Rows are points. Each copy is the shape, with its points in the same order, turned, moved and blurred by noise. Say if it was mirrored as well.

Shape (5 x 2)
-11.6  -16.2
14.0  10.4
2.8  -5.3
-25.7  -4.6
6.7  13.3
Copy 1 (5 x 2)
-24.9  24.6
11.9  9.2
-8.1  18.8
-30.8  3.7
5.6  3.8
Copy 1 is: mirrored
Copy 2 (5 x 2)
-10.5  -18.8
4.9  15.2
-4.5  -0.3
4.9  -26.4
12.2  10.7
Copy 2 is: mirrored
Copy 3 (5 x 2)
-11.1  6.4
18.0  -15.2
0.4  -6.0
-2.4  22.6
20.3  -7.3
Copy 3 is: only turned

Shape (8 x 3)
7.7  10.4  -9.8
1.3  -8.2  21.1
-3.9  -10.1  -16.8
10.9  1.0  3.9
-11.1  -6.3  12.0
-33.4  4.4  6.7
8.6  -18.0  -19.3
-15.9  -22.3  -0.9
Copy 1 (8 x 3)
-6.1  7.0  -11.5
-3.2  -0.5  24.1
2.3  -16.2  -11.0
-10.9  3.2  4.4
9.2  -3.6  15.7
33.4  2.1  7.9
-10.6  -22.0  -11.3
12.1  -23.5  8.6
Copy 1 is: mirrored
Copy 2 (8 x 3)
1.7  -12.8  1.5
10.8  11.4  -12.4
-19.5  -5.3  -15.8
10.8  -7.8  -6.8
0.8  12.0  -8.4
-18.0  24.6  12.1
-15.5  -17.4  -27.3
-15.2  14.2  -21.5
Copy 2 is: mirrored
Copy 3 (8 x 3)
-0.7  4.8  7.2
-3.0  -16.9  -18.9
-10.9  18.7  -10.1
7.2  -3.2  -6.6
-16.5  -10.8  -15.1
-37.6  -11.5  -1.8
1.9  23.4  -16.3
-20.0  4.8  -26.8
Copy 3 is: only turned

Shape (9 x 4)
-8.1  -3.8  41.9  17.1
2.8  0.0  -15.3  -25.9
9.5  -4.8  -16.8  -1.0
5.7  -11.6  -13.2  4.2
4.9  -9.7  -15.8  -3.7
-19.6  0.1  2.6  17.1
-8.3  -5.7  -17.5  8.9
2.5  0.1  -16.8  12.0
6.8  20.0  15.7  16.6
Copy 1 (9 x 4)
19.6  -6.6  -38.5  4.3
-20.9  11.2  16.8  -12.7
5.3  9.4  18.3  -15.9
11.2  0.5  15.5  -15.5
2.3  2.3  18.4  -14.9
16.8  -8.1  2.3  15.3
11.9  -4.2  19.7  2.4
16.1  6.3  19.6  -4.6
21.9  21.8  -14.3  5.5
Copy 1 is: mirrored
Copy 2 (9 x 4)
-32.0  14.1  -39.2  11.7
6.4  -3.5  16.3  17.3
3.8  4.3  10.3  -5.6
3.8  14.0  2.7  -4.5
8.4  9.0  7.6  0.3
4.1  4.4  -29.7  -1.8
16.3  6.8  -8.0  -3.1
8.5  4.4  -4.1  -13.6
-25.6  -7.6  -20.4  -9.6
Copy 2 is: only turned

Shape (11 x 6)
-11.1  -4.3  0.7  7.3  13.8  -8.0
8.2  -2.4  -3.5  -28.8  0.2  -26.3
-7.9  4.5  -2.6  -32.6  -14.5  18.6
3.4  16.8  -7.0  -6.3  8.0  -19.9
-10.9  7.5  14.5  -0.9  1.3  -17.5
-18.4  -14.2  -18.8  -4.0  -8.6  -0.1
9.0  0.8  9.3  -10.1  -37.5  0.0
-0.7  6.5  -8.3  2.1  20.2  25.0
0.6  11.5  -18.1  -14.5  -6.5  2.8
2.0  3.3  27.6  -19.2  -18.6  13.5
-0.2  -13.0  -10.3  -21.1  -6.3  -6.4
Copy 1 (11 x 6)
-4.7  14.4  -8.2  -25.4  2.9  -3.0
5.6  -7.4  -20.6  2.6  20.6  -29.8
21.8  -9.6  -19.6  16.7  -4.9  8.8
-6.3  -11.9  -4.1  -13.9  20.1  -13.2
-2.6  -10.0  -10.6  -24.3  -4.7  -15.9
23.1  20.2  -3.6  -10.0  6.3  -0.5
13.8  -8.4  2.5  15.5  -15.1  -24.1
-13.2  8.5  -3.3  -0.3  6.5  25.9
12.9  -3.2  -2.0  3.5  14.2  5.2
1.5  -14.2  -16.1  16.8  -27.6  -6.5
15.0  9.8  -17.2  0.5  14.2  -15.0
Copy 1 is: only turned
Copy 2 (11 x 6)
-23.5  5.6  4.4  -3.1  -3.5  -6.8
-2.8  7.8  25.5  27.5  10.3  5.2
29.4  17.4  16.8  -3.6  -7.3  0.7
-18.2  13.4  13.1  13.8  -3.2  18.1
-15.8  -0.4  9.5  13.4  -19.5  -0.9
-2.4  27.7  -1.4  1.3  2.9  -18.3
25.0  2.6  -12.1  23.7  -10.2  4.1
-7.6  9.8  2.8  -31.3  1.8  11.9
5.3  26.2  6.9  2.0  0.2  13.2
26.2  -13.2  5.8  4.3  -18.1  1.5
6.7  14.9  11.8  11.7  11.9  -6.9
Copy 2 is: only turned
Copy 3 (11 x 6)
-0.5  -10.8  4.2  -6.9  21.5  -2.2
-14.2  23.4  -0.4  -10.5  2.2  -23.0
-2.0  -11.3  -10.7  3.9  -27.7  -31.1
-23.1  4.8  4.2  -8.8  4.0  -0.6
-8.5  1.1  -15.5  -5.0  16.4  1.0
-4.1  -14.3  3.5  11.9  14.7  -34.5
2.1  12.8  -19.6  29.4  -6.3  -18.0
5.6  -25.0  18.7  -5.8  -13.4  -2.0
-18.9  -5.4  4.9  10.3  -8.2  -19.2
15.4  3.6  -24.9  7.5  -19.3  -9.0
0.3  3.5  3.1  4.3  2.0  -32.8
Copy 3 is: mirrored
Copy 4 (11 x 6)
6.1  6.3  -2.6  -6.5  19.1  -3.8
26.6  -8.2  26.0  22.0  1.6  3.0
-20.9  13.7  16.7  36.7  3.6  3.3
13.5  5.0  17.9  -1.1  -9.9  -11.2
1.6  -3.4  19.4  -11.0  13.0  -4.8
-2.5  -3.4  -12.5  19.0  16.8  -2.4
-20.1  -20.8  18.9  15.2  -8.1  19.2
-2.4  37.5  -6.4  4.1  5.2  7.1
-3.1  8.4  4.4  22.0  -11.5  -1.8
-24.1  5.5  34.2  11.2  5.9  21.5
9.9  -2.3  8.4  29.1  8.4  8.5
Copy 4 is: mirrored
